Every row gives one point. A path goes straight from each point to the next, and from the last back to the first. The post is the endless flat space through its rows: a point in 2 columns, a line in 3, a plane in 4, and so on, so that a path can go around it. Count how often the path circles the post. Going back the other way cancels.
In the rows, zero is written as 128.

Post (2 x 3):
[[140 135 114]
 [ 92  99 129]]
Path:
[[103 137 106]
 [ 65 128 126]
 [113 136 130]
 [ 87 136  94]
 [ 94  82  86]
 [168  95 106]
 [141 112 148]
 [135 159 138]
 [ 89 111 118]
 [100  89  89]
 [ 94  68 132]
 [133 123 148]
 [122 154 130]]
Times around: 2

Post (10 x 11):
[[127 114 100 125 132 149 163 109 103 107 129]
 [129 132 168 102 219 139 147 131 136 116  54]
 [166 144 132  88 114 136 153 178 102  91 124]
 [167 135 133 125  90 101 127 117 117 131 124]
 [136 155 126 144 112 124 102 138  75 120 161]
 [130 151 127 136 125 153 127 129 131 105  91]
 [ 83 135 153 174 169 136 171 140 159 148 116]
 [146 151 125 154  88  84 163 134 102  82 139]
 [129 137 143  86 152 125 146 147 112 128  14]
 [ 93  71  84 107 165 151  84 115 136 101 119]]
Path, 22 rows:
[[112 148 137  88 160 124 147 178  66  91  92]
 [107 139 131 126 145 133 158 142 115 132 156]
 [106 115 139 117 143 105 123 118 116 125 103]
 [122 131 157 125 122 149  77 160 104  92  90]
 [144 101 153 125 169 154 158 169 146 136 136]
 [157 119 115 113 141 165 123 144 120  87 126]
 [105 121 152 127 215 108 122 129 102  76  69]
 [115 126 164 136 117 125 158 152 117 109 155]
 [109 128 117  72 127 112 185 145 115  73  97]
 [130 151 113 119 165  95 136 113  95  76 126]
 [157 167 114 141 143 146 111 162  88 116 128]
 [147  97  96 114 133 145 168 131 115 115  56]
 [127 112 142 156 116 132 110 123 128 124 136]
 [106 117 167 135 117 140 150 128 133 129 127]
 [127 115 177 151 177 138 101 125 132  70 108]
 [174 121 140 142 110  71 154 146 131  93 122]
 [119 148 101 137 145 131 128 148  85 155 123]
 [137 159 113 107 120 120 119 120 135  97 117]
 [118 162 123  98 131 149 135 100  97  85 107]
 [ 96 135 144 120 141  89 145 147  65  74  73]
 [150  94 159 131 197 161 179 114 118 112 133]
 [128 139 147 132 137 168 153  95  72 150 108]]
Times around: 0

Post:
[[148 107 110 118 157 132 103 156 195  96 147 156 182 168 150 126 168  95]
 [141 111 159 137 143 118 140  79 155 104 198 107 114 119 121 108 115 136]
 [135 134 134 134 166 105 117 122 119 142 154 147 152 143 135 126  92 121]
 [122 150 100  97 123 150 113 150 152 143 129  99 160 121 162 116 140  84]
 [127 128 118  81  87 137 114 143  64 114 117  93 104 101 106 116  99 127]
 [114 148 156 134 140 142 115 143 142 119  97 134 137 114 140 114 100 128]
 [ 99 142 172  99 126  93 101  99 105 139 159 117 165 113 131 111  90 123]
 [146  98 122 135 141 119  70 129 134 140  86 111 165 161 144 118 103 115]
 [151 121 141 171 125 144 112 127 156 145 117 133 164 154 107 159 168 108]
 [168 114 150 115 120 105 144 146 146 136 114 116 172 199 134 141 145  77]
 [126 118 174 134 140 106 132 152 132 152 166 131 140  86 136 114 142 186]
 [123 126 153 150 173 114  98 158 170 102 148  90 118  91 117 130  98 164]
 [166 121 147 102 130  75 168 120 145 103  92 119 123 114 110 135 123 125]
 [126 133 181  99 141 138 111  79 135 119 105 140 126 160 155 173 123 117]
 [162 127 122 117 146  84 183 157 109 111 104  94 182 142 110 113 151 149]
 [171 168 125 144 106 147  84 147 159 142 143 107 166 116 152 120 154 116]
 [116 148 119 126 135 158  82 130 162 114 130 144  90 148 159 114 178  92]]
Path:
[[162 159 111 120 124 145 133 168 138 149 107 113 184  92 148 116 152 116]
 [189 149 199 190 112 118 146 133 138 157  72 133 121 139 114 193 133 116]
 [118 117  69 119 136 108 118 134 163 117 129  93 195 110 136 107 124 129]
 [151 152 104 156  96 141 115 129 126 168 134  87 164 178 119 104 153  92]
 [171  91 104  98 126 130  55  97 163 128 150  97 128 111 140  97 134 107]
 [148 107 146 101 166 112 130 204 145 138 102 157 170 133 156 134 151 103]
 [130 116 146 129 141 113  70 145 159 131 153 128 200 113 115 146 117  66]
 [112 145 134 186 154 150  94 112 147 139 154 103 118 101 101 108 127 119]
 [143  87 183  59 142  79 133 181 148 107 128 130 133 135 139 104  86 180]
 [143 155 115  98 167  76 192 110 150  84  96 133 121 131 134 131 107 128]
 [ 91 156 147 170 188 170 161 119 173 105 219 155 140 170 176 148 147 120]
 [127 138 101 115 119 100  72 155 155 123 118 121 146 125 116 139 135 119]
 [ 95 130 161  86 140 103  94 142 191 130 115 115 164 108 129 128 136 100]
 [122 103 155 122 133 144 101  72 142 111 122 134 175 128 116 133 111 104]
 [129 120  74 144 150 126 105 122 154 131 147 128 147 100 144 125 155  91]
 [135 141 138 105 129 120 129 161 167 134 157 119 152 149 154 183 126 101]
 [128 167 138 110 163 101 157 120 154 125 146 134 166 159 132 142 161 104]
 [137 110 130  86 108 121 117 148 176 127 137  76 171  99 130  83 135  81]
 [153 122 165 105 117 162 146 179 143 122  96 124 171 122 151 155 167 118]
 [149 152 143 145 106 112 120 171 115 157 141 120 210 113 138 132 114 111]
 [116 166 114 141 146 123 100 137 143 145 131 165 180 201 145 168 167 104]
 [125 103 185  89 145 124 123  82 161 130  89  85 142 160 141 143 152 151]
 [145  93 186 108 122 155 107 124 111 103 126 102 126 168  97 160 157  99]
 [143  69 131  96 142 110 126 187 130  85 122 148 115  88 133 126 123 155]
 [172  34  91 126 112 102 125 154 146  93 116 106 135 132 129 123 103 159]
 [154 140 173 121 155  79 122 123 177 105  93 107 124 157 122 141  90 165]
 [116 107 159 142 152 111 105  85 161 136 105 133 177 126 140  73 104 134]]
Times around: 4

Post, 17 rows:
[[165 129  95 110 112 100 115 122 126 102 105 122 151  94 168 114 125 139]
 [134 130 170 116  66 110 114  41 158  81 112 115 139 155 166 130 164 143]
 [151 154 125 146 111 138 105 141 134 104 149  82 106 129 128 130 115 153]
 [ 74  79 133 103 135  84 129 103 131 101 160 129  83 173 156 107 153  92]
 [152 127 118 118 160 135 124 148 140  81 117 140 118 123 125 134 184 113]
 [133 134 175 133 122 132  90 150 136 121 130 122 109 139 134 163 124 122]
 [140 159  89 158 100 149 118 135 148 109 118 108 104 114 155 159 153 116]
 [116 118 124 114 129 146 169 152  87 125 114 125 102 134 108 145 126 119]
 [162 123 127 105 142 119 121 158 110 141 159 139 126 138 159 158 184 154]
 [134 154 141 136 189 109 209 168  62 154  71 133 148 152 127 100 127 123]
 [117 138 178 168  98  50 105  91 143 122 156 117 147 109 134 135 119 167]
 [134 156 113 114 151 133 144 125 141 130 116 106 128 121 122 152 105 112]
 [146 128 103 131 126 148 138 132 136 108 142 149 122 138 129 120 123 112]
 [117 146 109 128 160 140 122 131  99 113 123 129 145 109 166 134 143 148]
 [153 136 129 111 126 148 136 150 155 108 148 113  89  96 148 129 129 109]
 [154 119 112 124 148 149 132 128 133 121 103 132  96 133 148 151 147 144]
 [112  98 113 122 113 156 155 207 187 107 166  84 115 103 158 133  69 118]]
Path, 32 rows:
[[140 147 171 151 115 126 126 196 164 126 111 134 107 153  94 150 140 130]
 [120 131  94 129 174 107 100 180 121 121 122 111 109  29  95 129 123 140]
 [189 157 104 114 109 139 109 118 164 112 168  88  88  93 130 107 140 165]
 [ 97 177 104  83 162 125 109 102 145 107  87 106 105 124 119 150 143  58]
 [141 165 157 120 104 130  90 177 132 103 100  88 133 125 160 138 139 146]
 [133 129  71 135 124 158 157 184 127 133 127 165 112  87  91 139 128 101]
 [170 141  87 154 110 170 126 135 148 101 124  86  86 117 180 107 159 115]
 [122 105 112  88 187 106 137 153  73 121 111 105 153 110 129 139  96 100]
 [112 149 133 168  98 152 182 137 135 118 145 116 153 107 153 144 177 145]
 [136 116 169 112 140 142 141 170 164 106 134 126 159 160 155 131 129  89]
 [125 117 159 132 128 186 138 120 118 106 165 180 147 156 203 144 140 109]
 [170 145 144  95 106 183 107 108 145  81 121 142 128 135 142 164 150 150]
 [144 124 123 117 135 146 140 187 103 130 103 167 138 154 146 151 171 147]
 [134 172 151 117 109 119 127 127 157 104 149  84 114 126 141 134 149 128]
 [143 164 126 144 166 120 116 119 158 152 137 124 125  88 149 151 111 148]
 [108  95  40 167 178 126 157 122 147  96  79 138 170  80 141 114  96 155]
 [117 143 104 147 160 131  81  61 100  97 138  79  89 101 133 131 117 140]
 [148 166 134 122 150 140 151 129 102  70 125  94 151 108 112 124 152 160]
 [104 135 108 129 171 105 116 178  42 123 133 140 136 109 132 129 127 151]
 [162 208 103 135 148 143 127 116 128 136 124 116 137 119 114 104 116 165]
 [104 174 143 146  89 148  90  71 139  91 120 102  96 156  86 149 173 109]
 [235 139 169 155  63 107 131 112 151 140 104 156 137 116 180 133 183 137]
 [125 117  94 129 116  79 124 138 125 110 118 124 151 126 117 167 124  92]
 [168 165 100 184 118 100 145 124 163  86 119 135 111 104 164 107 123 129]
 [163 148 120 155  84  93 147 161 101  92 125 145 151 103 161  89 155 160]
 [163 155 134 119 112 153 128 162 128  94 111 115 149 132 159  97 154 138]
 [121  75 158 101  94 147 110 151 124  99 136 107 124 139 106 128 138 144]
 [150 139 128 157  94 130 102  99 123 115 185  78 122 130 118 146 139 171]
 [135  86  61  51 155 102 133 139  76 129 153  88 107 126 190 136 120 128]
 [157 132  94  81 156 116 146 102 182 109 161 150 133  73 141 122  65 112]
 [166 180 132 130 112 166 130 165 142  78 147 142 102 148 119 101 167  80]
 [ 96 159 125 130  87 143 138 116 194 102 130 131 166  87 143 137 107 137]]
Times around: 4
